Rows are points. Each copy is the shape, with its points in the same order, stretched, turned, moved and blurred by noise. Some copies are also mirrored. Which?

Shape (6 x 2):
[[ 20.1  -7.3]
 [  2.9  -7.6]
 [-18.0  -8.7]
 [  0.8  19.0]
 [ 28.9  -6.8]
 [  6.4  -7.3]]
Copy 1:
[[  3.0 -23.9]
 [ 12.5 -14.1]
 [ 29.0   3.8]
 [ -4.6   9.6]
 [ -4.4 -31.9]
 [  9.8 -11.6]]
Copy 1 is: mirrored
Copy 2:
[[ 13.8 -14.7]
 [ -1.2 -10.1]
 [-21.7  -1.9]
 [  6.0  17.2]
 [ 22.9 -18.7]
 [  0.9 -10.8]]
Copy 2 is: only turned
Copy 3, 6 rows:
[[ 10.4 -24.5]
 [  9.9  -3.2]
 [  6.9  14.7]
 [-15.9  -3.1]
 [ 10.8 -32.1]
 [  7.8 -10.0]]
Copy 3 is: mirrored
Copy 4 (6 x 2):
[[ 20.8  -9.3]
 [  8.4   2.6]
 [ -5.1  17.2]
 [-13.1 -14.5]
 [ 26.3 -18.2]
 [  7.4   0.6]]
Copy 4 is: mirrored

Shape, 8 rows:
[[-18.3   1.1   0.6]
 [  1.4 -13.9  24.0]
 [ -5.1 -17.3  -8.7]
 [ 33.4 -15.3 -28.5]
 [-16.3  13.2  11.4]
 [ 11.3   3.3 -12.9]
 [ -6.3   0.5   1.8]
 [ -8.1  -7.2  -0.7]]
Copy 1:
[[ -9.4  21.5  -9.1]
 [ -4.3   1.0  15.6]
 [ 13.0  20.7  -7.4]
 [ 40.1  -7.0 -26.4]
 [-24.9  12.3  -8.8]
 [  6.9   0.4 -21.7]
 [ -6.0  14.5  -8.4]
 [  0.9  17.4  -4.5]]
Copy 1 is: mirrored
Copy 2:
[[  1.6   0.9 -20.6]
 [ 33.1 -15.0  -3.8]
 [ -2.3 -16.9   3.1]
 [-11.1 -11.5  45.0]
 [ 10.4  10.6 -21.6]
 [ -2.5   4.4  12.7]
 [  7.1   1.4  -6.2]
 [  4.0  -8.5  -4.6]]
Copy 2 is: mirrored
Copy 3 (8 x 3):
[[-23.6   0.8  -7.4]
 [-15.8  -6.2  22.0]
 [-10.3 -14.2  -8.4]
 [ 30.2  -8.1 -10.9]
 [-26.7  14.4  -0.1]
 [  6.1   5.2  -9.6]
 [-16.9   1.8  -4.1]
 [-13.5  -5.3  -3.6]]
Copy 3 is: only turned
Copy 4:
[[-20.2   9.5  -8.5]
 [ -7.8 -21.2  10.4]
 [ -0.5   0.9 -16.7]
 [ 39.2  10.9 -11.9]
 [-27.1  11.7   4.7]
 [  8.6  20.2  -2.9]
 [-12.0   4.9  -0.6]
 [-11.9   1.5  -7.6]]
Copy 4 is: only turned

Shape, 10 rows:
[[-20.8  10.6 -10.8  -3.7]
 [ -4.8  11.2 -10.7  24.3]
 [ 17.9  20.1  22.4  15.7]
 [-11.6   1.4   8.0  10.9]
 [ 24.2 -13.4  -8.4 -18.5]
 [ -4.4 -11.4 -13.4  -2.2]
 [ 17.2  13.3  11.8  12.1]
 [ -2.7  -8.5 -10.6 -18.4]
 [-15.7  16.0  -5.3  -1.4]
 [ -8.7  16.3 -18.5 -19.3]]
Copy 1, 10 rows:
[[ -7.6  13.8 -17.3  -6.2]
 [ -7.2  16.2   2.7   8.2]
 [ 22.9  12.5  14.1 -11.3]
 [ -5.2   6.1  -2.0 -11.1]
 [ 13.7 -26.9 -12.8   5.1]
 [ -8.1 -11.9 -13.8   2.4]
 [ 15.9   5.0  14.6  -4.6]
 [  0.9 -13.0 -22.8  -4.1]
 [ -0.8  18.9 -13.8  -6.1]
 [  5.9   9.6 -31.3   6.9]]
Copy 1 is: only turned
Copy 2:
[[-18.6  19.0   4.2  -8.4]
 [-22.7   2.8  13.3  21.4]
 [ -6.3 -26.3 -10.8  17.4]
 [-27.5  -8.5   5.6  -5.9]
 [ 26.8 -14.9  12.8  -5.2]
 [ -6.7   3.9  22.7  -8.5]
 [ -3.6 -18.2  -3.1  14.1]
 [  9.5   6.0  15.6 -18.7]
 [-16.2  15.8  -3.7  -5.0]
 [  7.1  30.0  -0.5  -8.2]]
Copy 2 is: mirrored
Copy 3, 10 rows:
[[  3.7  22.7  -6.4   8.1]
 [-24.2  10.0  -8.7   2.0]
 [-23.4   1.8  30.8 -13.0]
 [ -9.7   5.0   8.5  10.2]
 [ 20.1 -22.7  -1.4 -30.8]
 [ 12.2  -5.7 -15.2   1.0]
 [-18.3  -4.3  18.1 -17.5]
 [ 23.8  -2.8  -6.6  -7.2]
 [  0.8  21.2  -2.1   6.6]
 [ 15.3  27.2  -6.6 -10.0]]
Copy 3 is: mirrored
Copy 4:
[[ -9.6 -23.6  17.4  -6.3]
 [  2.4  -9.1  13.7  30.9]
 [ 18.5  38.3  10.5  14.3]
 [ -9.6   1.0   5.5   8.2]
 [ 18.3  -2.0 -28.5 -15.1]
 [ -2.9 -26.7 -10.4  -0.5]
 [ 18.1  26.5   2.6  11.2]
 [ -1.5 -18.7  -7.8 -20.2]
 [ -3.4 -10.5  20.7  -5.1]
 [  9.4 -21.1  18.3 -22.0]]
Copy 4 is: mirrored
